Every row gives one point. Any point is a mix of the corners, with weights that add up to 1. It lies inside the corners' shape when no weight is negative. Say inside or outside, and name the corners with a negative weight.
(in the rows, 128 means zero)

Corners:
(1): [110  89 171]
(2): [169  47 191]
(3): [129  99  97]
(4): [120 198  72]
Points:
[127 149 119] -> outside (3)
[155  82 143] -> outside (1)
[120  96 139] -> inside
[132  98 121] -> inside
[122 182  82] -> inside
[127  98 115] -> inside
[133  60 184] -> outside (4)
[118 137  88] -> outside (2)

Corners:
(1): [118  76  88 132 142 143]
(2): [ 88 152  75 144 111 163]
(3): [137  96 130 157 124 106]
(4): [111 112 133 110  89 139]
(5): [105  81 117  87 131  43]
(6): [ 85 160 131 128 121 166]
(7): [249 141  99 160 146 121]
Points:
[142 117 121 117 117 127] -> outside (2, 3)
[108 124 115 112 120 122] -> outside (3)
[120 105 103 115 130 113] -> outside (3)
[131 128 134 128 115 124] -> outside (1, 2)
[166  90 112 135 129 112] -> outside (2, 6)
[111 108 106 128 132 139] -> inside

Corners:
(1): [120 110 128 112 141 166 126  87]
(2): [179 157   7 121 140 140 119 123]
(3): [145 106 155  91 120 146 175 139]
(4): [138 130 126 108 117  49  89 108]
(5): [147 168 114  89 102 129 164  90]
(6): [ 64 174 148 164 128 128  79 162]
(7): [167 111 107 195 117 133 101 100]
(8): [188 148  91 104 137 160  90  98]
(9): [109 112 169 120 199 191 188 109]
Points:
[134 143 108 123 140 143 130 122] -> inside
[128 129 134 127 137 139 125 128] -> outside (5)
[106 116 170 100 134 138 152 117] -> outside (2, 7, 8)
[132 139  94 173 136 154 123 107] -> outside (3, 4, 8)
[156 124 107 117 137 114 108 105] -> outside (5, 6)
[143 133 113 161 133 151 111 134] -> outside (1, 4, 5)
[180 139  91  98 117 139 117  92] -> outside (6, 9)

Corners:
(1): [145 168  55 209 113 122 128 166  77 102 150]
(2): [ 94 186 118 105 120  74 107 107 134 129 169]
(3): [228 212  86 178 161 138 135 109  79  94 157]
(4): [122 109 111 148 133 125 142 123 212 179 174]
(5): [154  86 156 216 121 106 185  96 135 148 164]
(6): [ 97  77 187 126  71  99 143 155 145 167  77]
(7): [ 68  77 195 114  29 116 110 135 167 112  85]
(8): [105 113  72  82  44 129 134 157  73 116 147]
(9): [ 52 112 116 130 156 115 190 117 195 233  34]
(10): [214 174  69 135 185  69 136 134  65  80 182]
(11): [155  70 165 209  79 172  63 116 108 130  94]
(12): [ 89 175  76  47 188 159 122 222 119 106  79]
Points:
[125 111 123 150  87 118 129 125 126 137 132] -> outside (12)
[131 135 116 147 135 105 151 136 152 144 144] -> outside (8, 11)
[131 135 110 134 125 108 150 139 122 126 139] -> outside (11)
[ 99 128 119 153  78 117 122 134 135 142 118] -> outside (5, 10, 12)
[147 115 118 174 118 121 132 116 127 149 135] -> outside (7, 12)
[107 154  96  88 155 139 125 184 121 115 101] -> inside
[126 134 112 131 121 117 132 141 109 127 112] -> outside (4)
[140 135 124 153 119 117 144 125 124 136 129] -> inside

Corners:
(1): [ 58  91 115 174 160  90  91 158 127 127  58 159 132 107]
(2): [ 94 163 132 108 153 191 127 123  56  87 172 178 159 160]
(3): [ 71 118  82  92 112  99 121 102 135 111 119 146 121 114]
(4): [158 169 163 135  89  91 131 156 123 123 108 136 206 130]
(5): [150 134 163 130 207 158 145  42 136 210 148 111 108 148]
(6): [121 160 155 142 111 104  99 138 126 159 129  85 159 148]
(7): [103 142 150 137 166 114 130 143 142 144  51 111 146 142]
(8): [129 128 126 127 101 126 111 125 142 137 118  86 107  92]
(9): [175 180 132 151 124 133 176 165  82 140 156 145 134 147]
(10): [128  81 126 135 149 128   7 228  64  98  72 130 186 106]
(11): [134 171  98  90  91 168 133  86 164 109 163  44 132 124]
(12): [104 114 104 107 174 104 112 180 145 116  85 137 122  79]
(13): [127 129 107  94 114 146 168 119 158 156 154  89 132 119]
(14): [128 129  97 114 151 145 112 144 203 207 130  83  89  87]
(15): [144 100 145 129 125  67  89 181 144 151 129 178 144 126]
Points:
[110 127 124 117 131 121 110 132 137 138 117 118 138 120] -> outside (9)
[120 139 119 124 128 124 125 150 118 126 125 135 139 124] -> outside (5)
[124 136 134 123 137 118 109 148 114 133 123 144 147 127] -> outside (1, 11, 13)
[124 114 129 131 148 116  94 153 119 138 101 118 139 117] -> outside (2, 4, 14)
[140 150 135 120 127 126 117 172 135 137 121 116 164 128] -> outside (1, 3, 5, 8)

Corners:
(1): [130  98 109 108 104 101 112  28 150 135 144 166 167 121 153 122 181 127
 131  81]
(2): [118 139 124 145  95 160 167 131 128  73  83  87  90 150 153 108 144 147
 147 160]
(3): [159 179 169 160 141 134 131 162 102 109 152 105 143 154 139  98  97 166
 127 185]
(4): [135 143 108 117  86 159  79 132  86 108 102 110 118 138 105 153 106 126
 142  85]
(5): [118 143 132 130 132 183 128 103 200 150 145 100 151 113 134 119 121 125
  96 131]
(6): [134 172 146  95 131 132 128 179  87 107 122 136 123 155 160 109  89  87
 135 149]
(7): [144 131 206 102 125 148  94 106 152 139  86 128  95  56 136  99 136 141
 103 142]
(8): [125 142 117 111 117 138 142 124  78  96 199 140 115 125 119 118 159 160
 100 102]
(9): [160 129 167 133  71 124 119 118 135 162 171 161 100  73 113 136  89  87
 149 138]
(10): [109 189 104 145 130 147 129 154 194 135 133  77 126 113 161 160  94 162
 155 199]
(11): [142 152 114 141  61 134 105 124 171 109 151 144 122 115 168 133 142 134
  74 129]
(12): [106 145 184 124  99 104  98 175 104 119 140 123 147 120  94 126 139 101
 103  71]
(13): [122 137  94  73 178  71 149 133 135 111  80 160 174 109  98  73  21 134
 149 115]
(14): [156 129 143 121  82 144  76 193 169 109 115 249 106 153 124 114  96 132
 132 182]
(15): [ 94 133  80 141 110 157 106 100 139 125 126 100 120 153  98 162  98 121
  84 157]
(16): [169 126 125 147 143 103  97 138 151 154 146 112 115  97 119 169 159 101
  94 106]
(17): [ 58 159 125 140 147 136 136 152  48 102 150 174  80 113 136 115 129 135
 153 137]
(18): [136 136 140 135 123 110  67 161 156 134 124 137 136 122 134  95 121 110
 126 166]
(19): [133 138 201 143 138 148 102 173 154 133 170 134 103 106 165 137  60 179
  85 137]
(20): [165 146 109  86  73  79 144 108 107 182 152 156 104 106 139 116 168 129
 134  66]
(21): [105 121  84 116 132 119 106 202  64 138 122 112 173 113  82 131 130 137
  78 103]
Points:
[127 144 133 126 110 133 120 137 126 122 133 127 122 122 127 128 120 129
 118 128] -> outside (18)
[128 169 153 123 122 143 127 165 121  97 122 137 110 140 151  96 103 145
 137 158] -> outside (1, 9, 15, 16, 21)
[127 151 136 129 118 133 119 158 124 121 139 130 126 123 129 116 107 139
 109 148] -> outside (1, 4, 16)
[121 151 135 122 116 133 118 154 133 123 123 139 123 120 132 114  94 137
 125 144] -> outside (1, 8, 16)
[126 144 132 127 123 128 119 143 128 123 137 133 129 124 130 123 108 133
 120 130] -> outside (7)
[127 141 127 129 116 139 116 127 134 127 135 134 117 112 130 127 119 137
 123 137] -> outside (6, 12)

Corners:
(1): [104 133 158 107 100  79 104 152 136 113 144 131 104 128 119 110 103 169
 127 146]
(2): [143 124 120 103 157  99 134 125 132 100  94 126  97 109 151 116 151 192
  72 167]
(3): [144 118 164  87 176 137 152  21 121 104 102 122 110 129 131 173 111 121
 103 123]
(4): [177 164 134  90 137 147  98 146 192 166 131  68  98 156  91 124 126  98
 117 130]
(5): [207 102 121 135  75  59 107 180  98 179 176 148  90 178 160 120 218 172
 114 160]
(6): [119 110 147  83  78  92 134 138 132 114 104  86  98 173 144 136 111 189
 145 160]
(7): [102 121 160 102 116 105 106 125 127 120 112 133 149 167 142 136 140 141
  72 129]
(8): [118 177 180 100 128 130 101  28 108 144 112 139  93 117 148 131 206 158
  81 125]
(9): [119 118 156  87 128 133 123 142 117 107 164  71 107 145 126 154  88 150
 160  63]
(10): [156 121 145 116 129 120  94 116 110 115  85 147  89  45 104 158 147 196
  73 152]
(11): [127 156 113  84 126  87 140 166 136 104 117 142 192 181 131 134  84 119
 154  74]
(12): [ 87 115 182 147 124 121 143  95 120  87 189  63  84 169  88 157 247 125
 231 157]
(13): [ 98 130  68 117 113  59  90 119 146  86 136 115  76 163 122 127 154 146
 117  95]
(14): [111 133 132  87 124 139 118 160 231 184 110 126  95 174 138 140  70 144
 128  98]
(15): [150 137  73 152 106 107  57 179 139  81 129  98 106 135 126  97  89  56
 121  33]
(16): [109 107 146 107 143 124 138 160 115 232 115 172 102 204 119 159 145 110
 141 128]
(17): [116 113  66 128  92 113  92 126 128 124 166 137  92 136 140 113 138 154
 105 163]
(18): [ 94 124  57 111 146 126  75  48 190  72 118 117  73 155  79  84  96 147
 157  61]
(19): [157 128 135 156 134 150 249 145 168 217  87 162 166 173 144 116 100 111
  44 150]
(20): [141  84 141  81 134 148 242 176 180 140  91 167 133 187 114 104  85 113
  84 125]
(21): [117 139 148 122 144 115 124 121 117 121  93 180  73 149 113 154 139 197
  86 161]
Points:
[131 121 133 102 130 106 117 129 143 100 118 119  95 147 114 137 121 154
 124 120] -> outside (8, 16, 17, 19)
[145 125 123 104 126 118 140 143 141 139 107 138 104 149 133 131 117 141
  96 123] -> outside (1, 7, 12, 18)
[127 104 132 102 135 125 128 119 145 128 125 117  68 143 108 150 156 170
 137 151] -> outside (1, 7, 8, 11, 15, 19)
[134 125 125 117 123 115 127 135 141 130 122 128 103 145 123 129 130 138
 116 121] -> outside (7)
[107 131 148 100 106 107  96 120 132 112 144  89 100 148 123 148 139 139
 156 125] -> outside (2, 5, 18, 19, 20, 21)

Corners:
(1): [193 133  84 124 170  68 180 159 112 112  77 135 150 183 143 110 222 112
 247  80]
(2): [196 104 120 122 118 132 146 207 153 174  65 126 162 190 137  99 149 107
 195  86]
(3): [170 127 131 173 128 105 102 133 190  64 177 118 110  82 118 100  60 186
 111 114]
(4): [196 102 144 128  33 195 119  55  64 147 109 130 157  72 148 141  60 225
 124 138]
(5): [123 155 151  77  51 174  98  85 132 132 126  93  99 109 105 152  98 214
 144 202]
(6): [150 144  90 199 135 131  34 145 127 118 164 148 103  84 135 132  97 170
  70 158]
(7): [167 131 124 126  93  70 218 183 102 150 134 146  96 154 158 132 108  98
 119 115]
(8): [164 124  39 224 190 153 140  75 204 128 208 171 107  83 105 128  99 101
  73 187]
(9): [165 117  76  75 163  92 159 189 185 129  90 174 182 195 159 179 184 171
 134  62]
(10): [148 131  97 176 107 118  71  88 185  98 184 132 128 145  81 116 124 140
  86  97]
(11): [160 118 138 129 199 134 163 143  78 164  19 159 135 176 173  59 158 173
 133 109]
(12): [156 147  78  80 124 133  85 105 201 120 184 102 118  68 155 127 102 147
  62 108]
(13): [ 99 100 185 102  52 183  54 114 131  94 125 118 111  99 155 168  73 117
 145 226]
(14): [150 110 110 119 168 119 159 196 102 114 118 118  80 210 107 132 162 149
 196  97]
(15): [141  74 129 111 107 135 186 155 119 118  34 138 150 101 152 105 177 198
 126  86]
(16): [171  63  91  55 179 117 193 161  41 156  55 157 139 152  64  72 182  93
 129 127]
(17): [157 227  94 112 143 128 131 136 136 180 153 172  73  75  78 149 114  92
  92  67]
(18): [147 147  82 187 127  62  70  93 145 130 112  73  86  92  78 151  69 115
 108  98]
(19): [142 171 171 171 181 106 181 155 105 204  90 112 159 156 121 125 196 121
 180  53]
(20): [101 189 129 100  56 198 123 100  50  94  78  89 146 119 114 100  25 209
 133 150]
(21): [199 207 143 207 144 162 136 156 128  58 135 134  94 105 155 162 117 129
  99 143]
Points:
[156 136 117 120 109 134 111 132 126 116 121 120 113 113 133 117 107 153
 117 123] -> outside (8, 9, 19)
[159 145 121 145 124 132 123 133 133 112 126 128 124 120 126 126 111 155
 125 119] -> inside
[156 119 112 129 128 121 122 135 138 138 123 129 117 126 121 128 125 143
 134 116] -> outside (20, 21)
[153 135 114 135 138 118 121 134 106 122 127 121 117 130 115 120 107 172
  97 120] -> outside (1, 2, 8, 13, 15, 17)
[154 145 115 149 112 141 115 114 148 120 133 131 125 101 137 136  99 151
 110 135] -> outside (14, 16)
[157 150 122 150 119 116 117 136 139 123 126 126 122 123 129 131 116 147
 122  92] -> outside (5, 8, 16)
[162 163 102 124 139 120 138 140 130 143 122 147 113 120 115 133 135 126
 133  96] -> inside
[153 131 119 129 124 136 132 135 121 132 112 129 120 131 128 126 114 154
 126 124] -> outside (1)

Corners:
(1): [135 153 166 136 105 117 106 156 121 160  86 140 126 121 158  42 142 168
  95 105]
(2): [173 138 167 103  74 112  83  84  92 156  96 143  98 134 122  80 140 205
  42  85]
(3): [132 129  76 170  84 188 171  64  96  76 119  56 154 189 190 176 114  38
 157 110]
(4): [141 153 162 196 156  75  95 173  84  62 108 128  66  86  70  59 195 170
 125  96]
(5): [200 142  81 141  39 114 183  71 193  97  81  90 110  93 211  98 175  65
 106  84]
(6): [105 146 114 148 142 141 161 123 118  59 137  90 169 195  87 152 135  74
 127 100]
(7): [116 168 208  80 148 179 124 107  71 153 121 121  54 168 154  71  47 173
 103  48]
(8): [ 80 135  70  75 119 141  77 156 146 190 144 173 147 134 193 183 143 120
 153 135]
(9): [ 95  79 118 128 158 104 102 129  66 144  99 137 127 116  80 126  88 149
 121 118]
(10): [ 68  63  70  82  47 166 107 163 169 151  89 109  76 112 150  98 134 105
 146 159]
(11): [ 85 186  83 106  86 204 173  98 172 138 160 116  87 127 136 147  87  94
  94 181]
(12): [128 160 122 179 181  97 202 200  68 109 207  78 113 203 132 157 112 186
  83 172]
(13): [191 117 156 126 108 155  86 153 167 100  98 182  86  62 107 111 196 122
  72 135]
(14): [113  97 136 165  71 145 120  75 102  71 166 158 111 139 124 112  54  91
 161 152]
(15): [169 169 136  92 145 154 103 147 157 161 125  71 191 185 182 146  90  73
 105 111]
(16): [138  69 128  71 164 136 140  94 153 119 132 147  61 118 109 153 191 199
 185 157]
(17): [156 163 213 103 193  84 104 121  67 178 114 133  68 142 121 150 132 181
  75  71]
(18): [128 125 147 107 149 113 140 163 138 166 118  64 157 157  95 168  87 193
 105  92]
(19): [162 165 216  97 157  50 148 160  62 173  95  59 139 100 112  85 170 223
  67  87]
(20): [178 141 136 151 153 144 102 115 106 152 145 174  96 117 132 107 176 127
  89  99]
(21): [ 82  98 169 135 161 109  91 150 152 125 146  65 162 170 188 155  86 143
 147 128]
Points:
[154 127 138 138 166  94 125 148 126 121 138 112 135 133 125 150 153 143
 120 116] -> outside (1, 2, 3, 7, 10, 11)
[141 141 148 126 134 127 127 131 119 134 112  95 121 143 145 117 130 137
 104 105] -> outside (8, 14)
[139 132 148 117 129 123 116 134 119 142 122 129 105 124 127 111 136 154
 102 114] -> outside (3)
[127 154 139  99 152 127 135 145 119 158 123 118 103 137 127 120 136 157
 106 104] -> outside (2, 3, 13, 14, 21)
[147 152 138 116 150 134 142 115 100 133 139 116 133 151 136 147 121 111
 108 113] -> outside (1, 2, 4, 10, 18, 21)

Corners:
(1): [141 100 110 117 110 151  86  73 138 137  87  80 121 115 118  94 177 112
 149 160]
(2): [174 132 137 123 146 107 140 161 111 115 113  94 106 171 181 170 144 146
 111 150]
(3): [127 127 127 173 153 106  95 180  98 129 108 163 123 152 139 136  90 126
 126 147]
(4): [146 108  91 144 114 103 162  88  99 135 109 131 172 125 166 136 124 114
 122 144]
(5): [158  99 111 111 103 208 149  90 126 148 134 105 123  78  39 116 136 132
 151 169]
(6): [ 99 104  73 103 116 158 114  83 101 174 147 100 131 106 124 122 135 114
 190 152]
(7): [138 109 156 124 120  79 136 141  85 129 116 183 126 125 173 129 141  92
 119 129]
(8): [105 151 125 131  83 142 175  53 102 121 124 117 124  98 113  71 147 135
 207 176]
(9): [153 127  93 135 126 111 125 156 249 160 123 131 104 146 168 141 127 128
  96 118]
(10): [ 83 113 136 119 132 166 154  88 168 179 101  80 127 141  90 113 136  90
 112 129]
(11): [157 155 159 112 170  83 101 130 190 161 127 141 136 155 143 117  85 133
 128 149]
(12): [137 139 131 164 194  86 110 170 207 167 127  96 124 116 108 134  98 143
 136 143]
(13): [113 101 111  78 134 175 145  86 134 121 103 128 129 109 141 112 135 137
 159 150]
(14): [145 127 109 134 179  92 134 140 105 105 155 190 137 135 172 118 107 128
  96 192]
(15): [144 122 118 158 133 114 151 144  91 128 137 170 157 133 131 142 177 145
 139 137]
(16): [122 121 149 136  98  96 149 160  81 132 158 140 136 136 182 122 120 154
  76 163]
(17): [145 172 117 125 111 118 132 124  89  96 130 142 163 109 161 141 131 112
 144 153]
(18): [157 152 141 152 169 131 131 145 125 167 119 133 123 123 171 134 143 151
 115 139]
(19): [168 131 146 173 158  95 102  90 194 129 134 133 113 145 134 149  97 140
 103 110]
(20): [143 118 100  75 117 158 153  78 134 146 101 113 112 111  94  55 153 123
 176  90]
(21): [126  94 131 125 104 144 125 135 185 155 144 104 127 137 124  52 124  97
 172 161]
Points:
[146 121 121 123 126 128 133 111 130 134 126 130 129 118 135 114 136 128
 138 149] -> outside (3, 10)
[139 125 124 132 129 124 129 120 144 143 122 124 128 128 137 124 132 127
 132 138] -> outside (14)
[141 137 137 124 123 123 138 124 170 154 133 112 111 125 128 114 122 130
 131 127] -> outside (1, 3, 4, 13, 14, 15)
[129 125 128 141 146 115 123 128 122 149 126 138 138 131 142 125 114 124
 138 128] -> outside (1, 2, 5, 8, 9, 14)
[137 130 137 131 138 120 137 122 117 133 126 143 135 135 140 118 118 125
 124 150] -> outside (1, 6, 9, 12)
[146 117 114 127 134 127 128 104 144 143 124 132 133 117 128 125 132 124
 123 137] -> outside (2, 3, 8, 21)
[133 129 126 130 131 123 135 119 129 136 126 129 133 126 136 122 129 124
 132 148] -> inside
[127 137 121 135 141 119 127 121 142 141 130 136 133 127 135 110 130 134
 147 145] -> outside (2, 4, 5, 7)

Corners:
(1): [102 136 102 150  85  90 128 140 146  96 137 162 149  47 195 110 123 152
 135 151]
(2): [173 186 182  63  32 109 168 144 170  67 148 184  64 126  34  62  92 104
 155 130]
(3): [157  96  90  47  65  54  94 152 193 133 172 119 152  63 121 131  91  64
 151 101]
(4): [141  71 112 183 138 112 170 129  71 154 123 111 151 194  89  89 118 109
 164  79]
(5): [102 155  49 148  90  98  88 145 166 127 124 122 127 106 167  51 229 129
 145 150]
(6): [159 208  65  25  75 105 124 167 178 140 131 127 161  39 102 166 109 113
 130  92]
(7): [192 179  46  95  51  87 106 137 160 142 123  46 120 131  65 149  45  74
 183 114]
(8): [ 98 117 134 160 139 145 211 141 142 175  49 103  67 162  75 147 110 119
 157  86]
(9): [113 157 133 124  30  40 124 126 205  83 151 133 150 107 145 139 162 206
  88 108]
(10): [176 151 211 129 110 109 169 106 169 185  79 111  74 183 121 130  72  92
 133  89]
(11): [ 98 118 188 194 160 125 126 141 144 112  85 167 122 159  77 147  98 128
 123  65]
(12): [ 49 165 136 197 145 123 145 101 103 155  97  89 118 108 108  92 179 127
  46 121]
(13): [110 121 110 112  44  75  98 129 159  67 126  98 169  76 146  75 143 110
 179 127]
(14): [128  93 141 162 166 140 128 122  86 133 120  99  95 133 138 159 172 142
  93  97]
(15): [ 64 117 100 112 126 100  67 190  98 116 124 157 143 164 168 146 190 159
 105 162]
(16): [ 93 134  86 140 161 160 106 116 131 114 117 148 155 139 131 114 167 144
 107 197]
(17): [117 102 135 156 105 186 145 104 119 170  60 107  93 133  69 117 116 126
  94  99]
(18): [134 141 153 188  46 123 156 142 140 111 159 162 122 135 121 147 158  62
 186 125]
(19): [ 95  96 133 209 123  64 157 141 111 170  49  94 121 137  92 147 149 164
 138 148]
(20): [166 182 141 104  73 114 184 162 200  34 109 218 101 118 136 123 126  68
 127  98]
(21): [167 118 160 132  46 113 176 209 185  80 144 114 118 144  70  88 120  95
 155 139]
Points:
[148 139 121 112  82 112 142 143 152 125 117 124 108 127 106 109 119  99
 154 123] -> outside (9, 11, 12)
[136 131 105 118  91 102 107 134 140 134 139 104 149 111 121 133 110 110
 134 119] -> outside (2, 5, 8, 19, 20)
[110 117 125 150 112 121 135 137 127 136 111 128 124 132 114 105 148 120
 139 125] -> outside (7, 9, 20)
[117 130 105 139  96 107 132 147 146 115 117 121 133 115 120 123 141 118
 135 120] -> outside (2, 10)

Corners:
(1): [146 127 139 103 134 113 107 146 143  75 122 155 116 123 150 157 102 119
 132 147]
(2): [144 136 143 152 138 162 125 115 141 146 129 105 111  95 150  67 133 167
 140 118]
(3): [144 139 136 111 137 111 101 132  84 110 120 150 123 121 160 155 115  98
 126 136]
(4): [119 109 112 155 131  91 103 148 127 133 135 191 143 133 123 134 152 115
 129 155]
(5): [141 112 111 124 131 109 140  94 142 151 119 117 118  97 135 111 130 115
 136 133]
(6): [149 117 114 107 128 123 100 159 142 120 131 164 156 129 159 171 107 104
 132 136]
(7): [ 89 150 138 143 130 108 123 101 148 147 114 151 117 119 141 127 122 129
 135 136]
(8): [149 116 140 137  89 104 143 140 146 132 114 135 135 122 135 137 116 123
 122  98]
(9): [131 122 127 133 129 140 134  36 141 140 151 115 106 136 128  99 133 170
 128 131]
(10): [130 123 146 155 121 115  98 137 155 133 120 130 153  99 136 159 131 118
 137 145]
(11): [117 112 145 127 132 120  97 136 144 157 113 128 114 125 143 162 121 132
 118 143]
(12): [138 117 134 101 121 116 114 143 149 132 171 116 146 131 147 141 109 143
  94 154]
(13): [ 95 128 117 144 131 100 104  81 153 144 117 130 107 113  47 129 122 149
 144 109]
(14): [121 130 131 144 151 115 136 138 155 131 134 132 124 107 139 151 148 148
 144 105]
(15): [133 121 149 142 119 130 115 157 140 126 166 146 116 102 150 151 125 117
 128 160]
(16): [119 139 139 126 124 152 113 136 124 149 113 134 121 133 181 161 120 131
   7 113]
(17): [123 109 153 149 139 130 111 142 151 134 122 130 115  97 145 119 128 100
 130  92]
(18): [138 124 141  90 121 124 133 137 124 148 120 142 147 114 131 163 156  99
 109 143]
(19): [128 130 101 155 115 114 111 150 138 139 162 117 113 148 140 129 160 125
 135 158]
(20): [153 134 151 144 148 122 127 154 139 127 127 126 123 133 129 152 120 113
 141 136]
(21): [ 12 113 133 147 142 166 153 151 120 143 117 136 124 129 168 157 135 114
  93 154]
Points:
[126 124 138 125 129 120 111 141 133 128 120 144 132 116 144 151 116 113
 118 137] -> outside (9, 14, 19)
[128 127 142 127 131 124 118 131 132 128 124 138 124 117 153 144 122 123
 111 135] -> outside (6, 13, 19)
[138 126 133 130 127 116 114 128 140 130 128 137 125 118 132 140 125 125
 125 129] -> outside (21)
[124 123 131 133 131 120 120 127 140 133 131 137 125 119 136 138 129 127
 135 133] -> outside (16)
[125 124 140 132 140 137 125 118 141 138 122 136 123 112 151 136 131 127
 120 135] -> outside (3, 8, 12, 13, 19)
[136 124 134 131 121 114 111 136 140 130 131 147 131 120 137 143 129 125
 124 130] -> outside (5, 20, 21)
[109 128 138 143 128 139 130 132 132 143 137 128 125 122 154 129 139 133
 104 134] -> outside (1, 5, 6, 11, 13)
